Rows are points. Before rounding, the points of a table are all equally far from one centre. They may lie mostly on one side of it. Write the centre, to within rounding.

Points:
[[  6.7  -0.1]
 [ 14.9 -10.3]
 [ 14.6 -17.9]
 [-13.9 -11.5]
 [ -4.0   0.5]
 [ -6.7 -26.2]
 [ -0.7 -28.1]
 [  7.2 -26.6]]
Centre: [  0.6 -13.5]

Points, 9 rows:
[[ -4.6  17.0 -21.8 -16.6]
 [-35.8  16.5  -7.3  -3.6]
 [-21.6   2.3  17.5   2.3]
 [-11.9  19.2  -9.3  18.7]
 [  2.1  12.9 -21.1  14.0]
 [  7.1   7.3 -13.2  16.1]
 [  0.3  -2.2 -29.7  13.3]
 [-15.3   7.3   1.7  23.7]
 [ 10.8   0.1  -4.1  12.4]]
Centre: [-13.7  -1.3  -9.5  -1.1]

Points (11 x 8):
[[-20.9  15.3  11.4  10.9   3.4  -5.6  -6.7  28.9]
 [ -6.7  -9.2   2.9  15.9 -28.3  10.3 -14.4  24.4]
 [-21.5  12.8  24.6  14.6 -15.5  -9.6  22.6  19.5]
 [ -7.7   8.7   2.7  16.0  -0.1 -16.6  -2.3  16.8]
 [ -6.6 -10.8  10.7  19.6 -13.6 -16.6   1.6  -2.4]
 [ -0.1  19.0   8.1  -4.6   7.1  12.5  -8.9  17.1]
 [-21.5   1.1  17.6  29.3  -7.2   4.8  -7.8  12.3]
 [ -8.9  22.6   8.0  -1.4 -12.7 -10.9  -4.3  30.2]
 [-14.7  11.7  14.7  11.1  -9.2   0.7  31.8  21.4]
 [-22.2 -16.3  15.5   4.8  15.0  -6.8  -9.6  18.0]
 [-19.7  11.0   1.0   7.4  -9.5  11.0 -18.5  16.9]]
Centre: [ -8.6  -4.8  19.5  -2.1 -11.2   3.5   3.5  16.2]

Points, 18 rows:
[[ -1.7  12.8  -6.5 -18.5 -12.5   5.9  13.8  -9.5 -34.6  -8.5   3.0]
 [ -5.1 -11.0  17.1 -22.6   4.0  16.4  13.0   2.2 -16.2  -2.8  24.4]
 [ -0.1   7.8  13.6 -14.6  -3.2  22.8  35.1 -13.7   2.9  12.5  10.9]
 [  4.5 -19.2  -8.9 -16.7   6.9  15.4  10.2 -11.3 -18.0   1.2  -0.1]
 [ 22.2 -13.0  -2.9  -7.3   4.4  41.0  26.3   6.8  -2.5   2.1  17.4]
 [ 11.4 -10.6   9.1 -12.6  16.0  23.1  -2.3  26.7 -26.0  -8.9  -2.8]
 [  1.4   4.0 -16.3  11.9   7.3  31.0   9.1  -4.4   9.6  10.7  -8.7]
 [  7.9   8.2  -4.0  -4.2  -8.9  10.4   3.4 -13.4  -0.5  -7.0  37.3]
 [-15.8  18.3  -2.2  13.2  -5.9  -4.7   2.4  16.2 -10.8   2.0  23.2]
 [ 12.6 -11.1  -3.8 -15.6   7.1  28.5  17.7 -10.0 -18.9 -11.7   3.8]
 [ -9.4  -2.0 -13.1  -8.2   1.7  25.1  21.8  -4.4  -0.6 -11.2  12.6]
 [  7.3   1.1  13.8  -7.5   8.6  46.0  19.4  -3.2  -8.7  -7.7   5.9]
 [ -6.2  -2.4   5.0  -7.2   3.9  15.1  11.9  -6.5 -22.3 -11.9  25.9]
 [ -0.4   2.8   1.9  -0.8  15.7   3.6  13.0   7.0 -30.0   4.2  26.5]
 [  5.4  -0.3  -4.3 -33.0 -11.8  24.4  27.6   3.3 -22.9  -8.1   9.1]
 [ -4.0 -12.1   4.0  -9.3  18.2  26.1  10.4   6.5 -24.3  15.9  12.0]
 [  2.5   1.1  -4.7  -2.8 -12.8  16.1   5.7  -1.9 -22.6 -21.9  28.7]
 [ -0.1  -8.6   0.2 -21.3  -5.7  30.0   2.6 -10.9   0.1   7.8  27.0]]
Centre: [ 13.3   7.7   4.4  -4.2 -10.5  14.6   6.5  11.9  -7.3   7.2   3.6]
